Every row gives one point. Two turns around zero, p and q, are shown by what they do to some points. Where does a point land after both, in the order given? Backwards means that the second turn is done in reverse. Each puzzle has new turns, and all numbers are rounded.
In the rows, zero is written as 128.

Turn p:
[100 173 107] => [ 85 116  93]
[176 149 187] => [110 187 177]
[108  79 128] => [163  92 144]
[128 111  91] => [154 117  99]
Turn q:
[ 89 141 170] => [132 143 185]
[118 220 117] => [118 221 123]
[148  81 121] => [134  80 111]
[138 134 159] => [158 133 142]
[124 115 113] => [114 115 121]
[152  78  89] => [114  77  86]
Where do these land?
p, then q backwards: [158 166 108] => [137 168  95]
q, then p: [154  77  88] => [182  90 104]
q, then p: [ 93  72 137] => [156  93 178]
p, then q: [ 93 149 143] => [107 108 160]
q, then p backwards: [102 144 183] => [153  96 176]
p, then q: [167 160 108] => [105 174 110]

Turn p:
[166 159 175 132 132  72] => [141 171 146 135  65  91]
[147 162 127  87 112 112] => [111 138  91 111  90 112]
[ 83 129  85 161 140 173] => [ 97 118 134 135 204 144]
[147 134 190  88 154 110] => [129 123 160  95  60 119]
[ 66 103  83 150  79 156] => [115  78  98 176 193 135]
[130  68  87 159 185 120] => [189 133 156  99 192 133]
[158 142 149 119  93 153] => [112 137 110 146  91 162]
Turn q:
[151  81 155  63 205 155] => [113  95 171 144 104 230]
[139 130  93 160  85 118] => [158 132  95 106 155  94]
[ 93 169 133  94 186 192] => [ 99 183 171 190 136 173]
[148 140 157 132 146 121] => [124 115 166 124 119 121]
[134 216 142 100 120  99] => [ 69 167 170  93 147  92]
[111 133 132 176 134 107] => [130 107 123 153 130  83]
[113 106  86 134 123 123] => [134 120  86 137 151 135]
[ 81  99 119 163  80 109] => [139 125  60 138 105  88]
[181  78 135 132  72 127] => [186 108 108  67 104 134]
Where do these land?
q, then p: [161 113 107 141 162 126] => [155 125 160 109 129 159]
q, then p backwards: [148 134 124 100  73 168] => [193 130 109 123 162 122]
p, then q: [157 155 152 153 142 154] => [124 175 149 142 111 106]
p, then q backwards: [ 82 101 130 129  64  57] => [ 94  99 132 225 137 108]
q, then p: [ 97 114 146  97 150  48] => [137  47 122 147 170 107]
p, then q: [106 154 103 126 122 120] => [100 113 112 145 145 123]
p, then q: [146 125 134 150 183 223] => [125 190 176 180  85 174]

Turn p:
[140 153 122 109 153 117 117 125 151 127 117] => [129 161 120 116 143 146 134 109 148 131 128]
[130 150 144  94 102 134 124 131 150 125 172] => [115 151 164 109 121 147 114 130 115  98 160]
[138 125 131 122 130 167 135 121 174 116 130] => [142 159 141 139 121 165 139 137 105 116 110]
[144 165 108 131 122 162 112 100 142 141 126] => [117 181 137 163 132 127 127 122 117 140 134]
[ 97  84 118 149 121 104 123 138 124 156 111] => [116  86  98 134 108 125  97 132 142 133  99]
[120 107 145 139 121 112 104 136  90 115  89] => [139  96 124 117 144  83 118 111 130 133  96]
[ 91 111 128 144 144 110 133 102 100 115 112] => [115  92 110 125 110 109 151 100 125 147 113]
[128 164 140 137 120 134 150 150 140 127 136] => [106 131 148 129 156 144 141 152 130 123 138]
[174 146 133 122 108 126 150 110 159 127 151] => [139 158 154 151 122 143 144 140 147  92 153]
[105  88  91 156 141 106 110 146  86 105 113] => [133  88  63 116 129  88 125 126 112 136 115]
[110  95 119 110 131 117 148 147  78 136 108] => [137  94 116  95 108  95 123 150 141 158 118]
[159 148 159 122 143 148 131 129 142 146 171] => [148 139 163 141 142 165 122 129 125 131 170]
Turn q:
[135 114 127 147 175 110 125 150 134 112 110] => [132 128  82 131 153 108 127 120 132 144 100]
[201 116 109 126 115 117 123 147 123 141 165] => [167 149 109 124 153 148 138 166 144 143 179]
[104 137 109 134 130 149 112 149 136 116 118] => [118 135 117 126 110 125  98 105 148 122 120]
[123 185 119  97 123 140 139 135 154 137 137] => [128 170 151  99  99 110 144 118 145 106 133]
[147 130 125 143 176 151 136  79 124 101 117] => [120 154 108 167 157 128 132 130  97  88 101]
[123 115 128  31 124 116 131 131 148 123 140] => [ 93 133 155  67 149 159 166 139 166 117 121]
[142 113 138 128 113 119 141 146 152 145 122] => [152 117 127 120 115 133 143 148 145 145 119]
[135 114 178 142 115 113  96 114 122 146 110] => [150 104 168 152 152 127 124 127 120 162 112]
[122 121 114 137 109 117 126 126 120 129 106] => [138 115 124 121 117 147 117 115 112 137 125]
[115 118 150 143 121 129 123 137  51 144 163] => [ 91 109 142 145 140 110 102 149  98 164 178]
[104 118 112 141 136 126 135 118 150 149 116] => [124 119 115 144 102 136 148 107 131 131 114]
[118 115 136 127 115 169 137 103 106  95 115] => [105 119 140 141 128 145  93 147 107  95 111]
[111 134 121 148 123 128 126 135 115 112 163] => [118 112 119 133 126 107 113 122 130 114 162]
[112 163 125 148 115 109 142 121 155 142 110] => [156 127 136 122  92 110 145 100 115 124 117]
Where do these land?
q, then p backwards: [157  88 101  98 131 149 128 136 148  84 127] => [139 124 115 129 136  94 135 179 180 132 121]
p, then q backwards: [163 144 105 102 121  89 125 109 122  95 123] => [134 171 108 119 150 120 133 139 166 117 162]
q, then p: [115 126 141 112 116 156 111  88 138 145 100] => [128 114 168 148 146 123 141 119 111 139  92]
p, then q backwards: [111 133 125 109 142 109 146 129  97 167 139] => [108 114 126 120 109 123 119 174 117 150 147]
p, then q: [118 104 138 146 118 102 113 111 161 132 109] => [143 114 123 143 127 154 107 110 120 103  96]
q, then p: [122 142 123 117 173 125 133 135 158  96 123] => [112 153 101 109 125 127 166 113 149 123 108]
p, then q: [149 129 142 114 129 103 138 160 114 172 115] => [144 133 129 134 139 126 148 122 188 141 112]
p, then q: [127 129 124 176 124 124 113 138 112 122 112] => [124 116  86 143 138 130 133 108 113 144 121]
q, then p backwards: [159 122 125 166 137 155 131 145 122 150 128] => [156 116  91 142 132 153 129 123 124 158 127]
p, then q: [117 121 129 158 121 162  89 145 125 117 144] => [107 134 114 146 157 130  99 116 100 152 144]
p, then q backwards: [ 63 151 128 138 108 156 164 124 146 113 141] => [ 95 109 135  89 134 138 171  94  93 152 120]
q, then p: [128 141 120 118 113  91 121 120 137 121 164] => [150 125 136 116 101 148 150 124 128 115 159]
q, then p: [135 134 161 108 132 143 151 122  84 150 139] => [105  87 144 101 154 130 111 139 131 149 141]
